Rows are points. The points of each table are mixes of a few directions, plus a little noise. Count the directions of each table, and those that both share. Where both have some left over, give the other angles between the two spaces (their principal angles), to ten degrees, smallest first.

First (7 x 2)
[[-18 -32]
 [ 22  39]
 [-28 -48]
 [  9  16]
 [-23 -40]
 [ 46  82]
 [ -9 -16]]
Second (6 x 2)
[[  0   2]
 [-17 -32]
 [-24 -43]
 [ 26  45]
 [-24 -44]
 [ 40  70]]
Directions: first 1, second 1, shared 1

First (9 x 6)
[[-12  -3  11  28  27  -9]
 [  9 -30  -3 -56  34  -6]
 [-41  30 -25  71 -43   4]
 [-38  15  27 -22  19  -4]
 [-12 -24 -69 -61 -32   5]
 [ 71 -30   3   6  17  -1]
 [-36  58   8 -19 -74  21]
 [ 53  -1   5 -15 -24  11]
 [  6 -14  43  69  74 -20]]
Second (6 x 6)
[[   4    8    9    1   13    3]
 [   0    1    1    0    2    1]
 [ -32  -72  -86  -12 -121  -28]
 [   3    7    9    1   11    2]
 [   4    8   10    1   14    3]
 [  21   48   57    8   81   19]]
Directions: first 4, second 1, shared 0; angles 30

First (10 x 9)
[[-121  -92   34  -78  -40   49   28  -83  -29]
 [  27   33   22  -25    7  -41  -26   15   20]
 [  32   21   -4   17   -9  -28  -20    5   15]
 [   0   59  -36    4   -7  -17  -17   34   12]
 [  -1  -16   -4   13   -4    8    6  -10   -4]
 [  24   14  -18   31  -64  -51  -41  -32   30]
 [  21  -14  -21   49   42   46   36   28  -24]
 [   4  -13   -8   18   51   48   38   30  -25]
 [ -28  -28   31  -40   25   25   19   -6  -15]
 [  41   33    4    8    2  -38  -25   16   21]]
Second (9 x 9)
[[ 33  14   3  24  18   2 -70  23  10]
 [ 21 -41  90  -9 -38 -38  13   1  -1]
 [-21  26 -18  21  -1  -2  41 -16 -21]
 [-12  89 -15  -4  -8 -21 -24 -70  30]
 [-62 -25 -16 -32 -17 -46  54  41 -62]
 [ -3  51 -29   2   6  24   6 -61  34]
 [ -1   6  -1 -15  -4   4  -1 -21  19]
 [ 27 -90  22 -17   9  20 -21  70  -4]
 [ 18 -30 -37  29  34  57   2  34  -5]]
Directions: first 4, second 5, shared 1; angles 30, 40, 70

First (11 x 12)
[[  -3   12   16    0    0   -3   -6   14    3    1  -29  -15]
 [ -10   51   66   -1   -1  -11  -23   55   11    4 -117  -59]
 [  -9   45   59   -1   -1  -11  -21   49   10    4 -104  -53]
 [  -2    8   10    0    0   -2   -4    8    1    1  -18  -10]
 [   4  -19  -24    1    1    4    9  -20   -4   -2   43   22]
 [   5  -28  -37    0    1    6   13  -31   -6   -2   66   33]
 [  10  -53  -68    1    1   12   24  -57  -12   -4  121   61]
 [   3  -14  -18    0    0    3    6  -15   -3   -1   33   16]
 [   0    1    1    0    0    0    0    0    0    0   -1    0]
 [   3  -14  -18    0    0    3    6  -15   -3   -1   32   16]
 [  -2   11   14    0    0   -2   -5   11    2    0  -25  -13]]
Second (9 x 12)
[[ 35 -17 -26  -8 -14   9  22   5  18  -9  10  14]
 [  4   2   1   5  -2   1   5   1   2   0  -5   0]
 [ 38  33  38  49 -18  -1  58  23  14  -2 -58  -4]
 [-81   2  12 -22  32 -13 -75 -25 -37  15  26 -18]
 [ 62 -13 -25   5 -25  12  50  14  28 -14  -5  18]
 [-69  -6   0 -28  27 -11 -71 -23 -31  12  33 -13]
 [ 62 -18 -29   1 -25  13  48  13  29 -15   0  20]
 [-61  -5   0 -27  26  -7 -61 -20 -28  10  28 -11]
 [  5  21  28  25  -3  -3  20   8   0   2 -30  -5]]
Directions: first 1, second 2, shared 0; angles 40

First (11 x 18)
[[ 14 -22  14  31 -13 -23  -5  72 -49 -14   8 -37 -65 -66   5  59   2 -15]
 [ 38 -15 -18   4 -11  -3  -5  19 -61 -26  50 -12 -43 -42  22  36   8 -14]
 [ 30   9 -29 -25   7  22 -13 -61 -23 -17  52  28  23  23  19 -31   8  -5]
 [-57   7  65  37  24 -11 -13  29  62  45 -95 -17  22  19 -41 -36 -25   7]
 [ 49  -8 -59 -36 -26   9  17 -24 -52 -39  79  17 -17 -18  35  35  24  -2]
 [ 29   6  18  21  34  20 -53 -33 -47  -7  35   5   1  -1   3 -56 -11 -26]
 [-58   7  59  33  19 -12  -4  33  65  42 -92 -16  17  16 -40 -26 -23   8]
 [ 17  -4 -65 -54 -41   0  52 -20   2 -26  44  20   2   4  27  49  29  19]
 [-46   0  80  60  31 -17 -31  54  32  40 -88 -33  -6  -7 -40 -29 -31  -8]
 [ 34   9 -65 -57 -10  27  14 -79 -13 -28  73  44  33  34  28 -15  20   8]
 [-50   5   4 -15 -15 -11  43  12  79  26 -65   4  31  33 -21  13   1  31]]
Second (9 x 18)
[[ 45 -29 -85  25  12  -7  54 -13 -90   9 -57  10   5   6  43  57  17   3]
 [-51   0  26 -13   1  12 -17 -12  75  -8  31   1  19  57 -44 -33 -18  11]
 [-14   8  51 -19  14   4 -34  -7  40  18   7  16  15  19 -26 -50  -7   7]
 [ 16  11 -26 -19  22  34  21  19  14   6  17  21   4   0 -33  -7  -9   1]
 [-11 -24  22 -24 -19 -10 -14  19  19 -18  62  -3 -27  10 -19  13   6   8]
 [  7  -5 -91 109  34  28  31  12 -79 -32 -43 -50  -7  -6   7  40 -30 -38]
 [ 20  50 -47   2 -80 -38  62 -36 -32  -7 -82 -27  11 -88 121  69  46   1]
 [-14 -28  72 -17  12 -20 -53  -6  14  17  23  11  -3  33 -22 -38   2  11]
 [  2  17  76 -38   5   2 -46  21  38  19  38  16 -14 -23 -28 -50  -4   2]]
Directions: first 3, second 6, shared 2; angles 70
